Rows are points. Each copy is the shape, with its points in the same order, stretched, turned, moved and blurred by noise. Is it also mirrored, or only turned?
In the rows, zero is written as 128.

Shape (8 x 2):
[[ 97 134]
 [ 55 133]
 [163 111]
 [133 104]
 [102 154]
 [ 98  98]
 [117 155]
 [172 207]]
Copy 1 (8 x 2):
[[114  72]
 [129  36]
 [127 137]
 [131 120]
 [ 95  74]
 [146  85]
 [ 93  94]
 [ 42 119]]
Copy 1 is: only turned
Copy 2 (8 x 2):
[[165 111]
 [198 102]
 [ 95 130]
 [116 112]
 [164 124]
 [156  84]
 [141 143]
 [101 212]]
Copy 2 is: mirrored

Shape (7 x 3):
[[101  78 104]
 [128 102 128]
 [ 88 138 107]
 [ 73 109 176]
 [124 131 112]
 [144 100 198]
 [163 212 115]]
Copy 1 (7 x 3):
[[149  68 137]
 [123 104 130]
 [163 124 178]
 [ 84  79 193]
 [145 134 144]
 [ 41 108 127]
 [152 240 137]]
Copy 1 is: mirrored
Copy 2 (7 x 3):
[[179 165  89]
 [147 125 112]
 [123 170  94]
 [100 125  45]
 [130 140 124]
 [105  68  87]
 [ 66 124 180]]
Copy 2 is: only turned
Copy 3 (7 x 3):
[[106 121  80]
 [132 134 114]
 [107 104 147]
 [167  71 119]
 [116 125 138]
 [203 131 108]
 [116 163 227]]
Copy 3 is: only turned

Shape (7 x 4):
[[124 138  96 182]
 [ 97 119 131 136]
 [119  52 165 122]
 [ 92 171 179 128]
 [123  77 151  89]
 [110  87  78 104]
 [153 161  45 135]]
Copy 1 (7 x 4):
[[155 147 133 167]
 [127 149 108 126]
 [ 81 164 136  91]
 [137  92  84 106]
 [114 154 135  63]
 [149 189 134 108]
 [218 149 159 127]]
Copy 1 is: mirrored
Copy 2 (7 x 4):
[[126 214 123 107]
 [119 144 108  90]
 [ 81  86  77 147]
 [ 92 123 151  43]
 [115  74  99 143]
 [171 141  87 134]
 [193 213 155 139]]
Copy 2 is: only turned
Copy 3 (7 x 4):
[[146 187 141 137]
 [145 139 170 121]
 [ 85 110 192 116]
 [182 115 174 153]
 [100  93 166 115]
 [113 136 136  82]
 [149 169  85 121]]
Copy 3 is: only turned
Copy 4 (7 x 4):
[[113 176  83  91]
 [128 171 139 144]
 [199 175 154 197]
 [125 165 216  83]
 [171 146 167 206]
 [110 147  87 220]
 [ 80 124  52 116]]
Copy 4 is: only turned

Shape (7 x 4):
[[123 141  99  98]
 [186  65 125 150]
 [178 120 112  88]
 [ 95 145 165 182]
 [111 104 125  75]
 [108 156  85 142]
 [ 95 174 146 154]]
Copy 1 (7 x 4):
[[147 108  49 132]
 [147  96 184 246]
 [128  94  76 210]
 [121 177 188  63]
 [155  39  86 115]
 [147 162  61 120]
 [115 182 124  56]]
Copy 1 is: mirrored
Copy 2 (7 x 4):
[[144 147 106 121]
 [ 81 113 118 205]
 [138 123 101 172]
 [ 90  96 151  92]
 [154 148 136 151]
 [118 148  94  88]
 [113 107 129  75]]
Copy 2 is: mirrored
Copy 3 (7 x 4):
[[149 119 102 137]
 [140 120 112  32]
 [189 159  67 104]
 [ 59 102 202 115]
 [116 102  41 103]
 [143 100 180 151]
 [ 95 120 190 153]]
Copy 3 is: only turned
Copy 4 (7 x 4):
[[139 103 119 129]
 [ 59 141 190 128]
 [109 125 140  86]
 [127 137 122 190]
 [ 93  98  95 121]
 [167  98 147 160]
 [152 138 110 168]]
Copy 4 is: only turned
